Every row gives one point. The points of each table are mixes of a few directions, plus a little noise. Count the directions of each table, and those that both share. Where both have some left over, give the other angles between the two spaces (their principal angles), to ten degrees, smallest first.
In the rows, zero is written as 128.

First (7 x 3)
[[125 132 140]
 [121 136 152]
 [159  92  18]
 [111 147 187]
 [108 151 198]
 [143 111  76]
 [128 127 126]]
Second (5 x 3)
[[136 190 125]
 [126 161 146]
 [104 109 196]
 [136  55  77]
 [138 125  96]]
Directions: first 1, second 2, shared 1

First (8 x 8)
[[ 50 125 111 144  57 126 147  96]
 [ 96 143 172 144  80  96 142  93]
 [ 77 120 144 124 121 115 144 145]
 [228  79 101  69 187 182  88 146]
 [194 131  88 121 211 154 109 179]
 [ 88 130 158 132 108 106 142 126]
 [198 135 130 122 179 134 111 144]
 [ 93 161 121 169  81 110 142  95]]
Second (9 x 8)
[[ 90  88 133 150 104  86 182 106]
 [ 85 160  94 117 139 174 157  93]
 [242 132 133  99  97 103 137 147]
 [158  48 163 197 100 100 151  99]
 [121  97 115 140 145  87 118  94]
 [111 199 111  66 130 154 127 172]
 [128 175 132 114 146 191  85 163]
 [ 85  84 127 171 139 113 135  84]
 [133 168 143  99 149 143  59 194]]
Directions: first 4, second 5, shared 1; angles 50, 60, 90

First (8 x 12)
[[121  46 165  99  72 195 146 153  85 166 108 186]
 [156 132  95 123 193 138 128  98 201  36 135 102]
 [145 134 113 147 154 128 114  99 153  90 123  97]
 [128 122 135 142 113 131 119 122 110 143 119 122]
 [138 124 138 192  97 126  85  86  84 158  95  81]
 [122 171 113 122 153  91 134 136 149 119 148 119]
 [101 186 110  60 168  80 176 188 173 118 183 170]
 [112 110 156 139  74 134 122 141  69 194 113 144]]
Second (8 x 12)
[[150  54 155 121 103 194 156 122 116  93  84 170]
 [110 185 149 132 104  68 164 159  93 160 125 158]
 [119 120 112 105 144 139 116 136 148 133 153 123]
 [136 180 106 120 185 101  84 111 195 115 220  78]
 [140 204 149 173 124  61 134 113 114 129 134 112]
 [124 155 129 162 113  95 128 121  97 144  97 114]
 [127   7 123  84 111 232 140 138 126 111  84 168]
 [117 117 101 127 139 135 102 123 134 139 127 101]]
Directions: first 3, second 4, shared 2; angles 40

First (11 x 20)
[[127 146  99 151 110 195 126  90 130 153 140 127 111 106  89 135 142 129
  124 123]
 [129 131 118  99 164  87 152 177 111  91 124 156 105 155 155 162 105 148
  146 115]
 [132 126 117 155 130 127 119 146 106 123 131  38 189 105 128 157 184 150
  147 190]
 [108 118 187 114 114  70 112  98 149 138 122 157 128 150 143  78 112 108
  105 137]
 [143 151 131 122 134 141 141 141 152 113  99 249  39 139 105 102 102  98
  118  76]
 [145 127 157 131 130 104 123 157 146 111  95 173 111 129 129  93 132  98
  121 122]
 [150 138 147 152 123 131 119 152 145 116  92 162 112 112 109  96 157  98
  124 137]
 [133 119 149 145 116 119 112 128 134 133 118  96 162 114 128 107 155 116
  124 156]
 [140 106  73 109 136 182 143 137 113 136 157  89 147 121 143 165  86 143
  137  71]
 [ 96 134 128 135 118 120 121  82 112 149 157  73 158 130 124 149 150 159
  131 177]
 [104 111 102  95 134 131 139 100 109 144 173  89 148 146 153 163  83 161
  131 103]]
Second (8 x 20)
[[128 124 136 131 113 133 135 129 113 120 126 134 131 123 128 129 122 134
  123 131]
 [126 132 123 129 139 122 119 131 140 138 135 123 122 128 129 124 135 127
  136 121]
 [128 144  91 117 192 106  99 122 195 164 132 103 114 148 128 125 154 102
  148 116]
 [144 115 117  92 128 158 174  84 118  90  55 137 168 158 114 165 102  92
   75 178]
 [103 131 182 195  62 103  87 201  75 150 235 139  80  61 150  73 142 211
  190  65]
 [139 125 105  98 155 141 149  94 148 115  78 125 151 158 118 154 120  91
   98 158]
 [129 123 136 127 112 137 140 125 110 114 119 135 136 126 127 133 119 131
  117 137]
 [125 130 133 136 123 124 121 137 125 133 142 128 121 121 131 121 131 137
  137 119]]
Directions: first 5, second 2, shared 0; angles 90, 90

First (9 x 32)
[[108  52 142 206 119 169 213 145 110 145  87  98 142 145 100 144 121 126
   74 151  85 115  78 118  61 138 125  74 169 101 162 149]
 [110  61 140 197 120 164 204 143 112 143  92 101 140 143 103 142 122 126
   80 148  90 117  83 119  68 137 126  80 164 104 158 147]
 [110  61 140 197 120 164 203 143 113 143  92 101 140 143 103 142 122 126
   81 148  90 117  84 120  69 137 126  81 164 105 158 146]
 [153 221 111  32 139  78  23 107 150 107 179 165 111 107 163 108 136 130
  194 100 181 144 190 140 210 115 131 194  78 161  87 102]
 [127 125 129 131 128 129 131 129 127 129 126 127 128 129 127 129 128 128
  126 129 126 128 126 128 126 128 128 126 130 127 129 129]
 [111  62 140 196 120 163 202 143 113 143  92 102 140 143 103 142 122 126
   81 148  91 117  84 120  70 137 126  81 164 105 157 146]
 [149 207 114  47 137  86  40 110 146 111 171 159 114 110 157 111 135 130
  184 104 173 141 180 138 198 117 131 184  86 156  93 106]
 [141 178 119  77 134 102  72 117 139 117 155 148 119 117 147 117 132 129
  163 113 156 136 161 134 172 121 130 163 101 145 106 114]
 [143 186 118  69 135  97  63 115 141 115 159 151 118 115 150 116 133 129
  169 111 161 138 166 135 179 120 130 169  97 148 102 112]]
Second (10 x 32)
[[141 118 222  79 143 121  89  94 161 109  83  98 105 145  94 148 149 175
  152 117 143 155 123 141 142 238 241 100  59  46 126 206]
 [110 192  71 134 155 122 132 175 127 114 184 173 135  99 144 126 118 110
  160 178 161 112 195 148 167   7  25 198 154 237  93  67]
 [137  66 100 173  75 144 161 128 124 177  80 123 160 149 119 128 147  96
   83  85  57 137  41 122  70 118  98  83 189  88 184 103]
 [135  98 139 131 120 130 135  91  95 124 135  95 111 134 150 109 103 137
   93 102 127 112 111  88 109 206 193  91 106  87 133 162]
 [128 118 107 139 124 130 141 109  88 122 159 112 117 124 160 105  95 125
   98 119 135 102 131  91 118 153 146 115 123 130 123 132]
 [124 178 177  89 157 119  87 174 216 122  81 169 143 126  62 178 191 145
  212 169 140 177 156 215 176  60  87 179 122 149 118 120]
 [135  84 115 151 100 136 149 103  97 145 122 104 130 138 146 111 113 118
   82  95 101 116  86  93  90 173 155  87 139  92 151 136]
 [124 145 121 126 135 126 126 141 136 126 134 141 131 122 124 132 132 126
  142 141 135 129 142 140 138  97 102 146 133 150 121 115]
 [125 127  89 147 126 130 148 116  82 123 174 119 119 118 168 101  89 116
   96 125 137  96 140  88 120 132 124 124 132 151 119 117]
 [123 158 140 112 147 122 112 147 155 119 127 146 130 122 110 142 143 135
  162 151 145 140 154 157 154  94 107 157 122 151 114 121]]
Directions: first 1, second 3, shared 0; angles 40
